Each wall is flat, endless, passes through zero and stands at right angles to its row. A trip goes straight from one point to another. Which walls does it cross, in order?

Walls:
(1): [ 18 -27]
(2): [ 36 -11]
Trips:
[-37  49] to [-49 -15] -> none
[35 46] to [49  4] -> 1
[  3 -36] to [-44  14] -> 2, 1
[-56   5] to [60  5] -> 2, 1
[-6 26] to [ 21 -18] -> 2, 1
[  6 -30] to [-16  -6] -> 2, 1
[ 6 38] to [18  5] -> 2, 1

Walls:
(1): [ 17  10  -4  16   5  18 -28  -2 -18]
(2): [  5 -12 -25   2  12 -18  30 -20  10]
(3): [  5  30  31 -12   5   5  14  20  14]
Trips:
[  7  14  -1  26  16  19  17 -13  21] to [-23   6 -14 -15 -20 -21 -24   0 -25] -> 3, 2
[-15   1  26 -16  16  19 -17  -6 -17] to [ 25  -4  10  23   8   4 -27  13 -13] -> 3
[ -3 -23  24   8 -12   2 -37  -2   4] to [-27  14 -31  -1  18  -5   8  -4   1] -> 2, 1
[ -5 -34  31 -19  27   8   5  11  -4] to [  7 -11 -31  12  20   3 -46   5  -2] -> 3, 1
[  2  -8  23 -12   2  -8 -22  -5  40] to [  5  -6  12  -7 -15  27  14   6   5] -> none
[-13  13  -9  -3  -9 -21  14   7  -3] to [ 10  -5 -11  -4 -13  20  14 -24   9] -> 3
[-39  20   3 -23   4  -5  -9  12  28] to [ 30 -14  -2 -11 -26 -32 -10  22  22] -> 2
[-16   0  10  15 -23  30 -32  -9 -28] to [-28 -11  22  10 -24 -40   7  -8 -34] -> 1
[ 20   1  -2  19  -9   2 -19   2 -20] to [ 22   3 -17  14  12  31  10 -35   3] -> 2

Walls:
(1): [ 26  -9   1   9  -5  -4  -1 -26  44  -3   4 -15  38 -32  -4  28   0  -6]
(2): [ 11 -27  -3  -4   2  -4 -15  15   0  20  36  -3   9 -10   5  26   2 -11]
(3): [  6   1  -7  20   1  -3 -12  -1   2  -3  23  14  18  -6 -34 -19   2  29]
(4): [ 27 -28   8  27   2  30  -5 -22  -8 -40   7  -7   6 -17  -1  16  18 -12]
(5): [-25 -34 -10  16  -3 -12   3 -10  -3   6  13 -13 -13  18  19 -14  13  45]
(6): [ -1  -3 -10  -4  -1  -8 -12   3  -4 -20 -10  -5  -3   5  21  11   8 -60]
(7): [  5  22  -1 -43   5   7  -6  -9  30  14  14   0   2  11 -15  51  20 -29]
Trips:
[ 21  40   7   0   5  38 -12  20   0   9  16   2  -7  11  18   6 -12   3] to [-17  -6  -6   9  43   7   4  38  -5   6   9 -10  14  14  -2  -2  -4  10] -> 3, 7, 5
[ 25   2   6  -7   6 -24 -12  -6 -16 -11   8  -3 -12 -15   5  -8   5 -18] to [ -1  -2   5   2   1 -24 -29 -20 -17   9   5 -19  46   0 -15 -13 -11 -24] -> 3
[ -7  13   4 -26  16   8  -5   2 -15   1   8  -7 -18   1 -17 -10  20  -3] to [-17  11  40   5  18 -11  11  -5 -12  27   8 -14   9  29   2 -19  13 -21] -> 6, 5
[ -4 -18  -5 -21  13 -37  -1  11  32  14   1  16  18  11 -18 -21 -17 -17] to [ -4  15  -7 -12   3  14 -16  -8  19  -4  -2   4   2   0 -27   7   7 -11] -> 2, 4
[ 10  13  15  14   3 -13  13 -12  23   3 -15   1  20 -18  26  11  19  -1] to [-15  -6  25 -11 -23  -7  -8  40  16   3  32 -10   9   0 -11  13   5 -23] -> 2, 4
[  8   2  -8  -8   8   3  -7   5 -11   8 -31   5  48   6   1  -4 -31  -3] to [-16  -7  11 -16 -19   7  -6   6 -18   7   7 -15  -2  10  19 -45 -17  37] -> 6, 1, 5
[-12  31  -6 -31  19 -25 -17  -3   1   4  -2  -2  -5 -27 -19  25   3   1] to [  4 -26  36  -1  13  24   5   7  17   5 -19 -30   3  -5  32  -7  20 -34] -> 4
